Each row is a point. The points of each table are mixes of a few directions, plus a little noise. How many directions does each table use, and how many do they share? Where both have some left over, give the other angles between the two spaces (their principal angles), to ten degrees, smallest first.

First:
[[0, 32, 7],
[-2, 14, -17],
[-2, 9, -22],
[5, -56, 33]]
Second:
[[17, 2, 12],
[-3, 60, 1],
[25, -17, 17],
[0, -18, -2],
[-34, 18, -22],
[-5, -45, -6]]
Directions: first 2, second 2, shared 1; angles 50

First:
[[-9, 8, 15, -18, 0, -29],
[-26, 7, 2, 22, 12, 16],
[20, -5, -1, -19, -10, -15],
[39, -17, -20, -3, -13, 16],
[0, 10, 25, -46, -8, -60],
[-24, 9, 9, 9, 10, -1],
[49, -23, -28, 1, -16, 27],
[-21, 4, -3, 27, 11, 24],
[-28, 7, 1, 27, 14, 21]]
Second:
[[-9, -4, -15, 37, 9, 43],
[36, -6, 7, -48, -20, -45],
[6, 3, 11, -27, -6, -32],
[-25, 7, 2, 20, 12, 15],
[17, -10, -15, 12, -4, 23],
[-25, 10, 9, 7, 9, -3]]
Directions: first 2, second 2, shared 2

First:
[[11, 5, 13, -19, 3, 5, -22, 17, -10, 15, 27],
[-19, 0, 12, -19, -9, 13, -17, 6, -7, -15, 17],
[7, -8, -9, -12, 17, 0, 11, 2, 10, -1, -26],
[13, 10, 2, 3, -1, 1, -10, -4, 1, 15, 4],
[-8, 0, -8, -13, -10, 17, 4, -9, 7, -12, -23],
[-22, -15, -3, 15, -1, -12, 23, 4, -4, -22, -2],
[-28, 5, 26, 7, 13, 2, -19, -21, 15, -26, 1],
[6, 8, -8, 13, -15, -3, -15, -14, -2, 6, 13],
[20, -15, -15, -10, 20, -14, 11, 18, -1, 11, -6],
[17, 5, -25, 25, -13, -10, 11, -18, 3, 13, -13],
[1, 5, 16, 10, -4, 1, 23, 20, -12, 15, 8]]
Second:
[[14, 30, -60, -35, 5, -4, -13, 21, 4, 10, -14],
[3, 5, 15, 19, 1, 7, 15, -18, 11, 7, -21],
[-4, -11, -4, -5, 7, -4, 15, 11, -2, -7, -7],
[-11, -13, 20, 17, 7, -4, 9, -9, 3, -11, -2],
[8, -8, 2, -9, -24, 9, -10, 6, -17, 7, 24],
[-5, 2, 2, 22, -13, -2, -12, -27, 4, -6, 6],
[1, -2, 4, -4, 2, 2, 4, 6, -2, 2, -1],
[-7, -3, 21, -4, 15, -4, -8, 10, -2, -3, 15]]
Directions: first 6, second 5, shared 4; angles 50
